Each row of a before or after table is a point. One or more steps were done to the points. Then noise was added and the rows were shuffled. The steps act on columns, c1 being the first. Write out the steps. A step turns or swaps two columns, mirrors them in a line or flattens them onto one, adds a multiple of one to another, or multiplies or shifts one. Angles are multiples of 10 degrees, from the lower column toward the higher: turns from -170 to 170, lines from 10 to 170 but not 90. Use the fewest steps. Two steps may share a column if one is a turn and the other turns, adds or multiplies; they go together, in the order done. Otherwise the lowest column goes first.
(in the rows, 128 means zero)

Before, 14 rows:
[[135 141 121]
 [115 165 152]
 [138 154 151]
 [141 118 114]
 [142 114 127]
 [114 192  86]
 [146   7 114]
 [106 159 153]
 [167 108 118]
 [176 148 104]
 [100  75 121]
 [ 91 143 120]
 [176 114 109]
 [ 97 154 160]]
After:
[[158 114 152]
 [133 114 122]
 [ 87  99 111]
 [102 181 121]
 [169 132 159]
 [111 123 110]
 [ 27 190 116]
 [107 124 126]
 [161 152 118]
 [186  97  84]
 [114  83 100]
 [ 88 113 124]
 [165 125 152]
 [146 106 152]]
Steps: turn c1 and c2 by -130 degrees

Before, 10 rows:
[[210 108 153 105  82 142 202 137]
 [ 89 204  65 156 131 121 128 106]
 [179 113 154 114  83  48 200 140]
 [200 117 156 168 146  90 195 186]
 [154 102 201 148  86  84 154 164]
 [128 229  93  96 194 127 104  78]
 [101  80 109  85  92  84 138 192]
 [109 180 119 123 184 156 161  62]
 [100  45  88 108 100  56 138 133]
 [137 142  85 140 136 112  87  99]]
After:
[[107 153 148 124 182 145 121  72]
 [125 165  72  95 190 129 125  70]
 [180 123 122 115  81  40 165 148]
 [135 137 120 138 135 124 129  78]
 [204 122 185 164 142  70 145 193]
 [152 114 202 144  87  78 147 197]
 [102  96  57 105  97  62 155 109]
 [207 124 108 102  83 115 131 150]
 [101 106  16  78  86  84 141 176]
 [ 93 165 129 156 133 122 127  83]]
Steps: multiply c2 by 0.4; turn c3 and c8 by 30 degrees; add 1.5 times c4 to c3; flatten c6 and c7 onto the line at 160 degrees

Before, 13 rows:
[[130 177 129 173 136 142 149 112 135 145 138 137]
 [105 146 125 171 137 130  98 172 134 165 142 127]
 [168 159 108 149 134 140 100 138 110 137 129  96]
 [120 152 119 128 105 141 119 133 106 197 122 135]
 [ 54 133 161  89  79 114 129 158  92  38 117 149]
 [141 136  95 151 108 169 140 157 123 147 165 133]
 [137 137 141 155  78 101 143 123 155 125 156  94]
 [100 138  88 145 139 125 153 139 114 156 130  98]
 [ 85  87 133 124 110 140 129 144 125 105  76 160]
 [ 81  94 152  72 132  86 134 153 108  83 122 190]
 [127 131 168 152 134 155 135 102 135 151 180  75]
 [127 173  93 119 134 162 112 148 168 164 131 111]
 [ 61 108 107 107 104 112  93 116 109  84 127 174]]
After:
[[ 96  84 132 118 128  96 128 147 119 107 182 125]
 [118 136  89 163 136 101 155 139  89 154 124 127]
 [117 150 124 216 132 108  97 172 148 164 112 128]
 [ 97 173  92 109 129 145 112 149 251 165 118 128]
 [142  96 150  14 132  63 137 154  67  80 129 127]
 [107 131 169 176 117 139 135 101 152 151  77 130]
 [101 133 163  53  88  55 130 158  20  36 155 129]
 [110 107 107  90 106  62  94 117  71  86 139 130]
 [119 177 128 222 131 136 147 113 148 144 115 127]
 [101 136  97 176  95 160 143 156 114 147 101 126]
 [114 150 117 128 107 128 116 131  64 195 139 130]
 [158 139 140 184  68 123 142 124 210 124 119 124]
 [137 159 107 169 133 167  99 137  73 138 126 129]]
Steps: turn c1 and c6 by 60 degrees; multiply c4 by 2; mirror c5 and c11 in the line at 170 degrees; multiply c9 by 3; multiply c12 by 0

Before, 8 rows:
[[ 96 101  57 138 109 107 146 174 125 171  80 149 144  85 148  91 138 190
  101 141]
 [106 109 108 110  84 121 176 118  80 173 110 134 145  95 156 135 100 185
  101 152]
 [106 137  91  98 126 119 140 148 146 162 114 120 143  76 124 124 126 194
  110 140]
 [129  82 125 120  93 103 120 133 174 106 147 106 122 141 125 135 136  70
  130  98]
 [161 106 181 128 106 102  96 142 169  85 106 147 144 152  99 144 140 110
  120 129]
 [144 108 134 123  99 142 157 127 165 127 145 147 149 148  85 152 145  91
  161  78]
 [136 159 107  76 166 189 193 136 144  73  68 106 149 170 120 170  86 183
  149 103]
 [167 120 150 115 113 109 123 111 142 112  87 127 122 122  97 123  97  77
   99 111]]
After, 8 rows:
[[135 158 106  74 167 190 250 136 144  73 151 106 149 170 120 170  86 182
  149 102]
 [161 106 181 129 105 101 102 142 169  85  78 146 145 142  98 144 141 108
  121 130]
 [105 137  92  98 127 119 142 149 144 162 120 119 143  74 123 124 126 194
  110 140]
 [106 109 107 109  84 121 171 118  78 173 141 134 146 103 157 134 100 184
  100 153]
 [145 108 133 122  97 142 146 127 165 127 167 147 149 136  84 153 145  90
  162  77]
 [ 95 101  57 137 107 106 160 174 124 171  94 149 143  92 147  92 139 189
  100 140]
 [128  82 125 120  94 104  97 132 174 106 125 106 121 139 125 134 136  70
  130  98]
 [168 118 150 115 113 109 141 112 143 113  86 128 123 113  96 123  97  76
  100 111]]
Steps: add 0.7 times c6 to c7; turn c7 and c11 by 40 degrees; add 0.3 times c15 to c14
